Each row is a point. The points of each table are mixes of a few directions, plus a little noise. How many directions does each table use, and how many do they share? Where both have some left over, give the other angles between the two spaces (their principal angles), to ten degrees, smallest first.

First:
|  -2 |  -5 |
| -15 | -82 |
|   1 |   6 |
|  -7 | -43 |
|  11 |  57 |
|  10 |  52 |
|   2 |  14 |
Second, 7 rows:
|   3 |  18 |
|  11 |  54 |
|  -9 | -54 |
| -14 | -70 |
|  -3 | -16 |
|   3 |  14 |
|   9 |  56 |
Directions: first 1, second 1, shared 1

First, 9 rows:
|  10 |  16 |  10 | -11 |  -3 | -11 |
|  42 |  70 |  42 | -47 | -14 | -45 |
| -43 | -70 | -42 |  47 |  14 |  45 |
| -22 | -36 | -22 |  24 |   7 |  23 |
|  17 |  28 |  17 | -18 |  -6 | -17 |
| -43 | -69 | -41 |  46 |  14 |  45 |
|  43 |  71 |  43 | -48 | -14 | -46 |
|   3 |   4 |   2 |  -3 |   0 |  -2 |
|  -8 | -12 |  -7 |   9 |   2 |   8 |
Second:
|  -7 | -32 |   4 | -10 | -56 | -24 |
|  14 |   0 |  26 |  -8 |   0 |  45 |
| -29 |  -9 | -47 |  12 | -17 | -92 |
|  19 |   1 |  32 | -10 |   3 |  59 |
|  18 |   1 |  32 |  -9 |   3 |  56 |
| -13 |  24 | -37 |  18 |  43 | -42 |
|   5 | -33 |  25 | -17 | -58 |  13 |
|  -6 |  47 | -33 |  22 |  84 | -13 |
Directions: first 1, second 2, shared 0; angles 90

First:
|   -1 |   21 |   44 |   38 |   37 |  -20 |   14 |  -24 |   -8 |
|   11 |   24 |  -10 |   26 |  -33 |   13 |   56 |  -41 |  -40 |
|   71 |   21 |    8 |  -47 |   28 |   23 |    0 |   86 |   29 |
|   18 |   12 |   -1 |   -2 |   -3 |   10 |   31 |   16 |    8 |
|  -18 |  -22 |  -19 |  -17 |  -40 |  -20 |   21 |  -50 |    5 |
|  -42 |   -4 |    1 |   41 |   14 |    5 |  -31 |   -6 |  -14 |
|    2 |   -4 |   28 |  -14 |   28 |  -23 |    9 |   16 |   47 |
|  -15 |  -58 |  -66 |  -55 |  -62 |   16 | -115 |  -27 |  -57 |
|  -24 |    7 |   16 |   23 |   31 |    0 |   13 |   30 |   36 |
Second, 7 rows:
|   3 |  52 |  51 |  26 | -21 | -14 |  36 |  21 |  43 |
| -68 | -10 | 111 | -36 | -82 |  76 | -47 | -37 |  -3 |
|  23 | -22 | -58 |   7 |  36 | -22 |   8 |  11 | -19 |
|  29 | -14 | -52 |  20 |  35 | -32 |  25 |  24 | -11 |
|  12 |  31 | -19 |  -8 |  18 | -12 |  -9 | -16 |  19 |
| -13 | -28 | -15 | -25 |   2 |  21 | -33 | -23 | -24 |
|  14 |  -9 | -18 |  16 |  13 | -17 |  21 |  20 |  -5 |
Directions: first 5, second 3, shared 0; angles 30, 70, 80

First, 9 rows:
|  23 |  16 | -23 |   5 |  15 |  35 |   6 | -23 |   8 | -25 |   8 |  39 |   2 | -16 |
| -36 | -22 | -17 | -74 | -50 |  -6 |  30 | -76 | -73 |   4 | -17 | -11 |  18 | -11 |
|   1 |  -1 |  52 |  68 |  27 | -49 | -38 | 110 |  61 |  34 |   4 | -49 | -22 |  39 |
|   5 |   3 |  -1 |   7 |   7 |   3 |  -2 |   4 |   7 |  -2 |   2 |   5 |  -2 |   0 |
|   9 |   5 |  23 |  43 |  21 | -17 | -22 |  60 |  41 |  12 |   7 | -16 | -12 |  17 |
|  15 |  12 | -28 | -13 |   4 |  35 |  13 | -41 |  -9 | -25 |   4 |  36 |   7 | -19 |
| -73 | -46 |  27 | -74 | -69 | -67 |  16 | -26 | -78 |  48 | -31 | -80 |  10 |  19 |
|  17 |  12 | -23 |  -4 |   9 |  32 |   8 | -28 |   0 | -23 |   6 |  36 |   4 | -18 |
|  38 |  25 | -12 |  42 |  38 |  32 | -10 |  18 |  44 | -23 |  17 |  41 |  -7 |  -9 |
Second:
|  48 |  30 | -13 |  53 |  46 |  38 | -15 |  28 |  57 | -27 |  22 |  47 | -10 |  -7 |
| -66 | -43 |  18 | -77 | -69 | -55 |  20 | -40 | -81 |  39 | -27 | -68 |  13 |  12 |
|   5 |   5 |  -1 |   6 |   7 |   5 |   0 |   4 |   7 |  -6 |   1 |   7 |  -3 |  -2 |
|  45 |  29 | -12 |  49 |  43 |  35 | -13 |  25 |  51 | -24 |  19 |  43 |  -8 |  -8 |
|  43 |  28 | -12 |  48 |  44 |  37 | -15 |  26 |  51 | -26 |  18 |  44 |  -9 |  -8 |
| -40 | -26 |  10 | -46 | -42 | -34 |  11 | -23 | -48 |  24 | -18 | -42 |   9 |   8 |
| -64 | -40 |  17 | -72 | -65 | -53 |  18 | -38 | -76 |  37 | -27 | -61 |  13 |  11 |
|  37 |  23 | -12 |  42 |  37 |  30 | -10 |  21 |  43 | -24 |  17 |  35 |  -8 |  -6 |
|  44 |  28 | -12 |  53 |  44 |  37 | -14 |  28 |  54 | -27 |  19 |  46 |  -8 | -11 |
| -37 | -25 |  12 | -41 | -40 | -28 |  11 | -22 | -46 |  23 | -15 | -36 |   7 |   8 |
| -12 |  -8 |   3 | -13 | -13 |  -9 |   5 |  -7 | -15 |   6 |  -6 | -10 |   4 |   2 |
Directions: first 2, second 1, shared 1

First:
|  -5 | -66 |   8 | -28 | -16 |  -2 |  24 |  97 |   9 |  51 |  15 | 102 | -50 | -64 | -32 | -25 | -20 |  -9 | -41 | -38 | -11 |  -9 |  29 | -27 |
|  22 |   3 |  14 |  64 |  46 | -25 |  -3 | -41 | -32 | -42 |  28 |   1 |   9 |   7 |  -4 |  10 | -36 |   2 |  21 |   1 |  -8 |  32 |   9 |   9 |
| -11 |  -7 |   2 | -17 |  -5 |  30 |  10 |  -6 |  45 |  54 | -10 | -44 |   8 |  34 |   5 | -16 |  35 |  15 | -25 |  17 |  19 | -35 |   6 |  10 |
|   1 |  -3 |   1 |  19 |  28 | -49 |   3 |  32 | -35 | -33 |  25 |  72 | -27 | -54 | -37 |  21 | -52 |   6 |  24 | -32 | -24 |  21 |  20 | -26 |
|  49 | -36 |  32 |  73 |  17 |  42 |  -6 | -66 |  -6 |  -6 |  17 | -48 |  34 |  56 |  48 | -37 |   4 | -33 | -26 |  34 |  13 |  33 | -13 |  52 |
|  10 |  47 | -13 |   8 | -17 |  10 | -27 | -64 | -26 | -60 | -21 | -63 |  40 |  36 |  43 |  15 |  18 | -21 |  31 |  26 |   2 |  23 | -44 |  19 |
| -11 |  63 | -27 | -24 | -25 | -12 | -26 | -31 | -29 | -62 | -29 | -36 |  22 |   8 |  21 |  32 |  14 |  -7 |  45 |   7 |  -6 |  12 | -38 |  -5 |
|  11 | -97 |  14 | -34 | -47 |  30 |  22 | 105 |   8 |  57 |   7 | 108 | -48 | -62 |  -7 | -55 |  -8 | -39 | -67 | -31 |  -8 |  -1 |  12 | -12 |
| -21 |  20 |  -1 |  -4 |  25 |   7 |  12 | -25 |  51 |  51 |  -3 | -62 |  10 |  42 | -13 |   4 |  27 |  42 |  -5 |  19 |  20 | -44 |  19 |   6 |
|  -3 |  40 |  -6 |  15 |  18 |  -9 | -11 | -47 |  -4 | -25 |  -3 | -48 |  22 |  29 |   7 |  21 |   6 |  14 |  27 |  16 |   4 |   2 |  -6 |   8 |
| -45 |  35 | -28 | -68 | -23 | -24 |   2 |  46 |  17 |  16 | -22 |  16 | -21 | -30 | -33 |  28 |  13 |  28 |  18 | -19 |  -5 | -36 |   6 | -38 |
Second (9 x 24):
|   35 |   10 |    9 |   -9 |  -29 |  -26 |   20 |    2 |   14 |  -38 |   20 |  -10 |   37 |   43 |    5 |   13 |  -18 |   23 |  -20 |  -18 |   41 |  -16 |   28 |   -1 |
|    8 |  -37 |    3 |   -7 |  -35 |   54 |  -33 |    0 |  -42 |   10 |  -41 |   27 |  -18 |  -28 |   48 |  -43 |   18 |  -87 |    0 |   25 |  -19 |   46 |  -80 |   27 |
|  -42 |    2 |   -9 |   54 |   63 |   53 |   -8 |  -68 |   46 |   33 |   21 | -116 |   13 |   19 |    3 |   -4 |   72 |   34 |   -9 |   41 |  -48 |  -16 |   49 |    6 |
|    4 |  -24 |   10 |    2 |   15 |  -29 |    9 |   44 |  -21 |   18 |    4 |   81 |  -35 |  -40 |  -29 |   -4 |  -43 |   -9 |    4 |  -21 |    0 |   12 |   -6 |   -7 |
|  -32 |   11 |  -12 |  -32 |   -7 |   32 |  -13 |   -7 |   17 |   53 |  -43 |  -23 |  -10 |    1 |    9 |  -12 |   37 |  -13 |   10 |   30 |    0 |  -16 |  -43 |    8 |
|  -35 |   48 |  -21 |   30 |   44 |  -18 |   -7 |  -41 |    9 |  -49 |   33 |  -68 |   17 |    2 |  -23 |   47 |   24 |   56 |   32 |   -3 |  -44 |   -9 |   60 |  -29 |
|  -16 |   35 |    3 |   43 |   64 |   -5 |  -10 |  -65 |    6 |   13 |   -2 |  -56 |    7 |   28 |   -9 |   14 |    4 |   21 |   33 |   30 |    1 |    1 |   -8 |   16 |
|   55 |  -38 |   22 |  -27 |  -61 |  -32 |   33 |   71 |   -6 |  -24 |   20 |   89 |    7 |    1 |   -2 |  -10 |  -61 |   -9 |  -38 |  -46 |   50 |   -2 |   15 |   -5 |
|   15 |  -15 |   -2 |  -51 |  -60 |  -23 |    8 |   67 |  -19 |  -19 |  -10 |   79 |  -10 |  -31 |    1 |   -1 |  -31 |  -20 |  -10 |  -34 |   18 |    3 |  -14 |  -17 |
Directions: first 4, second 6, shared 4
